Each wall is flat, endless, passes through zero and stands at right angles to its row. A trip goes straight from one point to another. Which walls does it cross, in order?
In the rows, zero is written as 128.

Walls:
(1): [160 174]
(2): [141 104]
(3): [182 124]
(4): [108 166]
Trips:
[151 165] to [164 171] -> none
[ 65 155] to [ 84 151] -> none
[165  81] to [163 135] -> 1
[141  88] to [97 75] -> 3

Walls:
(1): [130 114 100  92]
(2): [108 117 124  96]
(3): [130 118  75 113]
(4): [141  21 183 150]
(5): [ 70  97 163 177]
(6): [108  69 158  80]
Trips:
[122  81 157 118] to [128 120 129 183] -> 1, 2, 6
[120 129 186 163] to [ 87 181 160  93] -> 4, 2
[123 134 146 160] to [128  80 119 108] -> 6, 2, 1, 3
[ 71 117 184 152] to [ 93 141  79 124] -> 4, 3, 6, 1, 5
[132 158 201 152] to [ 90 166  49 167] -> 4, 3, 1
[130  91 146 125] to [104 186 130  71] -> 5, 4, 3, 6
[150 138 144  87] to [160 160  83 135] -> 3, 6, 2

Walls:
(1): [140 110 144 119  97 121  87 100]
(2): [176 144 136 172  81 178 146  79]
(3): [141 159  88 163 196 102 133 113]
(4): [131  97 169 114 131 113 195 111]
(5): [ 89 164  87 186 148 112 130 123]
(6): [ 31 135  83  84 157  88 134  62]
(7): [136 118  76 146 167  78 119 155]
(8): [127  65  87  87 161 102 128 124]
Trips:
[ 60 133 107 131 189  87 110 126] to [133 125 127 118 167 112 148 143] -> 4
[155 114  99 120 145  71 154 167] to [101 187  63 160  99 114 142 108] -> 6, 4, 8, 2

Walls:
(1): [108  90  43 191 119 126 168 121 110 110 134]
(2): [103 123  93  84 130 117 211 115 120  90  83]
(3): [ 97 123 117 120 126 186  71 129 107  93  60]
(4): [113  90 175 142 154 108 132 164 131 165 110]
(5): [123 133 112 100 143 159  82 108 121 178 157]
(6): [138  92 167 101  80  37 157 122 166 127 152]
Trips:
[171 180 127 101  80 129 170 120 156 173 129] to [200 185 159 130 148 147 142 153 140 106 144] -> 5, 2, 6
[108 129  55 103 161 141 141 143 131 118 101] to [147 158 166 159  62 160 121 164 136 176  79] -> 5, 4, 1, 2
[116 164 120 161 130  83 181 158 135 108 140] to [106 119 176 194 130 129 150 105  56 121 127] -> 6, 2, 3
[179 108 154 111  82 189 135  86 110 199 144] to [ 75  97 184 217 132  88 155 114  87  98 115] -> 4, 6, 1, 5, 2
[139 108 121  98 190  80  93 154  97  93  93] to [190 110 165  85 133  98 112  85 172 103 159] -> 6, 3, 2, 4, 5
[ 93 245  74 230  80 109 163 129 128 105 167] to [170 160 147 125 139 113 107 123 113  82 166] -> 1, 6

Walls:
(1): [173 122  88  95 164 154 151 111 126 125  98 115  83 155]
(2): [ 56 107 103 125 172 101 155 127 131 147 161 117 144 112]
(3): [122 137 128 159 123 139 118  78  48 172  92 122 173 187]
(4): [117  85 129 106 101 169  70 132  68 105 148 138 170 137]
(5): [173 118 121 116  82 128 126 212 161 149 128 143 123 197]
(6): [166  83 132 143  94  77 150 146 210 158 121 161  85 140]
(7): [145 125 102 205  86 110 123 111  93 113 148 143 119 126]
Trips:
[114 128 187 152 172  81  96 128 149 154  86 108 120 128] to [107 189 206 123 145  87 119 187 101  80 124 136 147  90] -> 3, 6, 2
[153  64  99 218 144 140  39 104 123  50 153 128 107 127] to [126 138 160  93  90 102  67  90  73 120 118 153 157 106] -> 3
[110 143 108 112 158 157 132  76 146  93  77 115  86 159] to [144 164 160  95  93 182  50 159 118 125  78 166 133 153] -> 4, 5, 1
[125 117 153 112 166 151  79 248  75 104 115 171 116 126] to [191 157 149 121 128 100 111 120 111 111 196 146 181  99] -> 7, 5
[ 85 128 113 137 114 165 116 118  78 149 197  97 128 142] to [172 148  99 148 160 119 152 133 164 131  95 107 111 160] -> 1, 5, 4, 6, 2, 7, 3

Walls:
(1): [ 73  76 135 144 155 165  87 157 125 109 130 145 106 104 176 161 120 121
 156 163]
(2): [ 79 178 161 130 127 103  92  97 114 197 133 134  80  69 169 162 109  74
 155  94]
(3): [157  81  91  67 136 156 163  80 123  49 155  90 126  95 143 128 142 127
 111 177]
(4): [ 72 141  87  97  80  97 131  92  73 116 142 162 121 104 138 122 115 138
 108 105]
(5): [137 166 145 151 122 113 143 171 209 146 122  74 111  96 127 151 123 168
 100  72]
Trips:
[ 79 119 149 175 173 185 107 164 125 125  81 106  71 168 138 109  92 101
 134 143] to [ 95  65 100 124 116 107  89  92 154 123 120 146 148 172  89 135 122 155
 170 185] -> 2, 3, 4
[151 150  51 121  83 132  93 123 126 113 116 202 115 184 115 148 156 134
 114 129] to [123 127  86 145 129 155 109 124 176 152 115 165 156 188 129  83 139 151
  94 128] -> 4
[143 193  73 179  72 144 204 126 149 152 148 114 123 141 201 146 170 189
 121 114] to [107 132 145 120 114 117  78 131 150 119 136  87  97 159 136 159  77  97
  85 128] -> 2, 1, 4
[ 61  81 130 135  30 137 140 140 114 185  81  50 134  72  56  99 119 131
 201  47] to [230  90 180 145 179 121 188  91 128 162  86 171 131 129 159 117 205 136
 159 107] -> 4, 2, 5, 3
[105  73 102 160 131 125 133 158 140  81 114 137 133  85 160 153 145 101
 158 165] to [148 130 198 175 107  99 105 176 149  90 134  97 138 144 171 155 107 178
 160  61] -> 5, 3, 2
[107 171 118 169 126 163 149 122  64  92  82  63 105 146 189 113  88 117
  68 167] to [145 120 143  96 100 150 117 157 150 125 106 153 175 110 177 179  94  45
 127 137] -> 2, 4
[125  96 102 125 126  92 131 109 147 133 128 155 137 117  81 136 149  54
  92 157] to [117 133 115 108 110  70 115 109 150 131 121 139 121 147 111 137 114  80
 200 135] -> 2, 3

Walls:
(1): [132  88 105 223 177 159 155  47 146 117 158 123 177 100 136 131 112 164
 155 101  76 158  96 117 134  40  64 233 103  79 139 173]
(2): [ 96  46 187 143 154 127 109  93  67  39 113 100 106  91 169 111  55  98
 102 153 158 215 131 166 144 109  73 120 187 170 139 159]
(3): [ 67  95  63 133 142  98 103 131 114 156 196 161 130 118  96 171 140  83
 126 112 127 127  81 111 181 131 139 162  98 130 203 121]
(4): [107 165 111 123 132 132 182 164 143 161 152 120  80 136 101 111 108  96
 118 168 160 129 135  97 142  76 160  84 136  97 195 150]
(5): [103 112 122 119 137 141 172 108 160 132  93 122 149 103  97 155 101 108
 151  83 149 220 133  84 150 154 103  96  70  95 153 136]
Trips:
[148  93 117 111  71 163 167  96 114 129 140 136 122 135 209 115 186 141
  96 104 164 161  93 143 192 106 113 117 159  97 153 106] to [137 100 158 173  77 125  99 112 141 149 140 172 142 164 154 122 178 114
 145 111 144  85  46  68 192 139 153 112 133 153 103 137] -> 4, 5, 2, 1
[207 112 162 179 137 106 106  66 131 171 137 125 198  72 140 150 107 173
 236 150 103 144  84 131 103 171 149 102 215 126  58 130] to [108 196 122  71 157 114  84 120 156  78  97 168 158 140  96 122 102  99
 123 110 116 154 110 115  51 145 217  95 147 120 164 111] -> 2, 1, 5, 4
[137  30 120 169 125 101 187 153 147  82 171  95 143  99 128 132 172  49
  94 127 130 133 121 164 154 115  95 165  86 106  95 164] to [171 149  77 122 200  96 120 108 164  66 125 109 172 116 156 184 150 108
 116  91 111 164 188 120  90 131  94 132 168 111  88 105] -> 3
[170 138 153  96 114 123  77 118 158 149 151 160 123 152 171 120 120 196
 139 196 183  99 133 140 127 123 116 102 164 145  97 116] to [101 148 193 187 158 137 141 116 103 138 223  90 113 110 147 112 122 198
 140 125 159 101  86 134 102 121 146 156 146 101 110  77] -> 1, 2
[ 69 108 131 144 130 110 135  79  88  94  34 187 155  87 107  81 120 158
 134 125 128 196 123 106 160 164 130  92 145  98  78 164] to [ 85 144 125 109  82 114  90  67 163 141  87 130 170  65 134 136 141 117
 159 125 127 192 172 133 153 153  69  93 115 115 111  82] -> 1
[137 124 119 137 145 138 123  97 159 107 104  94 108 140 129 166 115 132
 103 123 113 110 129 202 153 142  79  82  80 106  88 142] to [115  83 136 128 150  93 164 159 158 140 115 148 185 172 144 153 138 133
 121 103 139 161  74 149  77 150 156 119  99 123 139 114] -> 2, 3, 1
[137 142 170  34 164 112 125 140  50 109 111 136 153 163 112 151 153  71
  97  92 132 102 175 159 116 104 114 115 140 131 154 163] to [100 143  38 105 110 164 141  82 117 128 141  87 122 114  86 195 145  93
 106 149 139 122  75 116  71 125 101 214 135  97 133 158] -> 3, 1, 2, 5

Walls:
(1): [120 129 140 186 128  81 197 116  93 115 135 129 168 147  72 128 140 110
 105 152 105 118 136  90 100 128 133 155 151 117 155 114  92 170 109 101
 128 111 138  84 133 134 124 135  93 109 120 144]
(2): [147 159 114 151  93 100 127  71 152 182 105 147 162 115 176 148 129 107
  62 146 152 118 132 115 178 114 143 195 132  57 126 109 134 186 173 130
 173 128  89 153 114 173 128 179  95 115  47 113]
(3): [143 119 118 121 106 154 126 107 147 146 127 142  94 141 140 164  90 131
 124 146 180 127 147 104 138 156 178 121 131 111 123 174 120 133  97 160
 112 107 160 209 191 180 105 139  66 103 130 139]
(4): [122 138 128  92 147 151 104 153 157 124 111 130 225 135  97  49 146  61
 106 127 111 126 102 117 150  66 127 143 153 156 136 129  54  82 104 120
 116  93  97 129 135 135 111  94 150 161 149 104]
(5): [124 150 133 153 134 122  70 130  68 147 134 155 144 151 190 133 152 119
 105 108 115  51 155 142 151 166 122 171 108 174 157 172 166 120 168 123
 132 161 109 121 110  79 128  55  96 116  98  74]
(6): [128  99 103 132 139 142 151 181 113 140 128 148 159 165 118 127 123 129
 158 142 170 156  56 119  93 105  69 136 166  69 125 105 125 109 112  97
 143  36 120  76 109 100 114  46 142 101 149  98]
(7): [157 117 116 143 152 121 106 172  99  98 128 131  73 109 119 155  80 169
 127 135 183 117 154 134 132 130  88 138 131 125 142 147  96   7  91 147
  83 187 142 107  98 158  85 119 124 208 119 134]
(8): [117 134 110 101 136 117  85 135 207 132  70 123 130 141 218 142 125 105
  94 142 172 110 161 145 154 147 129 128 146 107 135 165  89 155 112 129
 145 112 101  95 124 107 127 162  99  75 148 181]
(9): [147 100 118 137 115 152 112 156 142  94 134  92 119 102 140  98 199  82
 122  96 127 158  92 128 124 172 116 168 143 218 107 120 153 136 144 122
 141 152 200 116  75 106 188  99 104  90 116 107]
Trips:
[186 110 132 116 102 132 107 172 134 191 120 136 195 130 141 197 132 134
 147 117 134 131 111 106 176 140 106  57  87 137 118 135 163  39 111  75
 104 137 144 118  68 167  94 141 150 131 124 128] to [107 135  88 102 145 109 174  91 162  95 138 149 113 146  70  75 158 129
 119 158 141 126 168 154 117 126 140 175 126 124 101 155 171 148  91 138
  57 129 196 122 130  81 130 138 143 152 121 177] -> 5, 9, 6, 3, 4, 1
[129 148  63  77 159 137  65 163 128 173 129 217 148 196 143 118 170 177
 131  46 100 136  77 163 114 127 116 189 114 147 156 101 147  72 193 109
 102 126  81 112  86 167 168 117 122 160 158 117] to [134 143 161 138 174  98  96 152 132 160 166  75  62 131 151  99 122 133
 158 116 175 105  94 115 126 117 132 150 111  54 128 140 118 150 129 110
 113 108 107 130 155 180 106 153 146  99 110 122] -> 2, 9, 8, 4, 3, 5
[ 62 116 179 129  93 167 106 169 159 124 130  75  65 104 113 149 106 119
  89 155  81 126  73  90 115 128 111 102 141  89 109 146 122 102 169 132
 132 152 162 114  92 108 161  83  77 120 196 131] to [ 91 183 138 116 134 120 107 124 103 191 152 157 166 117  99 113 127 164
  55  84 142 172 123 111 113 165 148 154 151 130 108  74 117 101 102 115
 155  72 178 152 119 178 137 157 128  97 102 115] -> 8, 3, 7, 1, 4, 2
[136 164 128 119 161 160  77 178 124  65 126 170 114 105  58 143  79 203
 178  81 162 123 116 143 152  94 158 140 205 146 162 129 124 100 131 136
  84 118 142  71 138 145 161 111 169 131 101  98] to [102  83 117 132 152 131  70 155 156 188 128 118 136 138 181 183 131 164
 114 156 182 182 109 105 135 116 168 169 158 145 137 142 164 122 125  60
 112 136 126 116 203 132  90 105  65 112 145 126] -> 3, 5, 8, 4, 2
[178 132 158 143 189  94 131 157 127 155 139 111 181 105 103 147 156 137
 153  88 179 119  75 163 162  97 169 142 185 127 130  87 143 128  88  86
 150 173  70 146 167 115 143  98 150 125  85 138] to [143 105 154  82 171 204 126 118 120  98 136  69 106 131  58  86 136 157
 133 103 169 170 124 163  78 122 117  63 155 104 123 109  31 109  85 139
  79 143 121 111 120 102 131 210 144  95 150  93] -> 5, 7, 2, 1

Walls:
(1): [144 130 140 143 187  80  80 215 153 198 159 124 166 125  56  94 118 128
 117 112 145 170  65  74 122  61 124  86 173 119 115 111 109 100 135 135
  85 190  74 181 142 112 137  96 187 154 136  83]
(2): [147 138  90 122 169 127 112 117  16 172 211 189 119 139 106 121 210 137
 130 156 122  58 180 124 205 143 181 152  76 142 134 136 117 126  93 105
 164  94 102 198 110 146 143 142 134 101 142 131]
(3): [165 106 119 134 181 161 122 139  66  98 187 124 116 142 136 199 145 128
  93 127 188  77 144 128 145 132 100 171 129 163 144 132 186 101 132 124
 149 119  63 182 113 122 127 161 190  88  80  91]
(4): [147 133  73 106 158 101 136  89 140  74  78 133  84 154  93 144 148 141
  84  77 123 184  87  85 189 106 104 147 191 125 169 200 122 107 121 128
 143  67 118 149 120  90 183 107 128 137 146 160]
(5): [134 133 124 157 105 115  60 140 139 216 185 147 145 146  78 159 149 154
 131 142 106 124 156  87 202 112 104 147 134 158 230 152  81 146 199 123
 207 155 164 102 128 144 199 152 167 147  91 124]
(6): [148 108 117 153 113 125 160 104 125 140 166  71 155 154 121 132 163 170
 166  97 114 148 132 111 146  93 133  94 153 106 166  25 118 108  86 151
 131 113 102 181  92 129 118 177  92 182 124 111]
(7): [168 114  84 132  98 142  67 110 125 169 177 151  87 118  98 106 136  98
 109 105 118 117 107 164 169 126 122 118 241 110  45 131  97 180 109  43
 110 134 100 183 107  64  87 148 115 179 119  86]
(8): [111 179 167 144 123 130 104 146 135  88 208 141 132 123 160 164 141  94
 166 150 111  75  73 139  72 177 157 150 165  76 172 150 191 138 104 142
 125 162 176  90 113 128 168 144 135 172 114 131]
(9): [156 155 196 167  92 151 158 190 117  89 127 121 111 143 133 116 119 120
  90 186 164 128  51 137 130 119 161  61 108 160 134 169 135  92 113 158
 120 141  94  71  56 123 159 152  92 110 187 152]
(10): [195 144 147 126 146 153 113 119 129  48 108 135 123  78 122 119 119 108
  90 106 140 157  97  91 137 138 172 120 149 147 134 136  99  59 117 148
 123 120 158 143 104  84 157 142 128 128 159 120]
Trips:
[162 182 143 136 172  95 133 133  98 189 121 179 141 179 144 120 142  97
 125 161 185 136 185 136 121 120 124 108 156 136 141 160 146 110  53 109
 201 165 145 116 114  98 113 123 106 134 163 171] to [150 123 158 126 106 165 154 110 135 149 117 143 114  72 122 195 146 127
 170 173 164  93 126 118 164 135 160 109 123 122 131 125 101 106 163  95
 166 172 189  70 163 114 115  96 188 143 140 129] -> 4, 1, 7, 3, 10, 2
[174 107  92 148 112  96  86 115 156  88 145 136 111  33 123  77 144 166
 151 136  77 138 137  96 135 132 163  92  99  80 163  71  46  92 151 167
 117 115 133 153 102 125  95 128 162 182 150 107] to [139 106 153 172 155  91 127 129  73 148  79 137 106 119 124 146  40 141
  89 124  67 120 155 164 132 116  52 124 115 177 125 103 146 121 122 130
 144  98  77 178 134 134 125 161  93  85 166 147] -> 4, 5, 3, 7, 1, 9, 10
[126 115 131 187 154 146 134  91  86  98 139 143 127 106 128 174 174 176
 136 114 111  36 191 174 133 104 116 115 150 147 102 112 163  98 124  84
  89 154 119  49 152  80 103  94 157 113 133 142] to [161 102 156 136 105 131 108 136 178  63 130 164 138 155 126 153 133 160
 117 132  81  95 148 124 150 125 117  80 128 114 140 144 124 152 137 114
 135 191 109 136  85 163 144 153 163  63 171  95] -> 9, 5, 10, 7, 1
[119 147 122 199  89 142 132 101 169 165  63 128 171 103  71 122 119 160
 165 132 177 109 160  96 107 112 104  74 156 136 143  97 149 152  69 111
 142 137 171 141 144 189 180 172 120  93 186 134] to [196 130 130 172 126 176 151 155 144 181  91 102 132 111 147  92 118 125
 164 145  80 168 129  58 167 119 187 163 132 104 132 136 130 201 128 133
 114 119 127 123 101 133  99 131 121 129  26 164] -> 9, 7
[127 146 180 122 100 143 141 153 154 114  59  88  89 135 167  92 119 113
 195 151 168 104 107 109 171 105 171 143 128 120  97 126 127  90 165 138
 118 116 177 212 130 100 189 122  79 160 128 196] to [155 155  92  64 118 111 194 110 159  74 122 103 164 162  84 168 131  79
 124  42 152  91 124 179 136 193 128 125 202 104  98 106 174  75 116 146
 150 187 139 155  82 184 156 101 125 191 102 117] -> 7, 9, 3
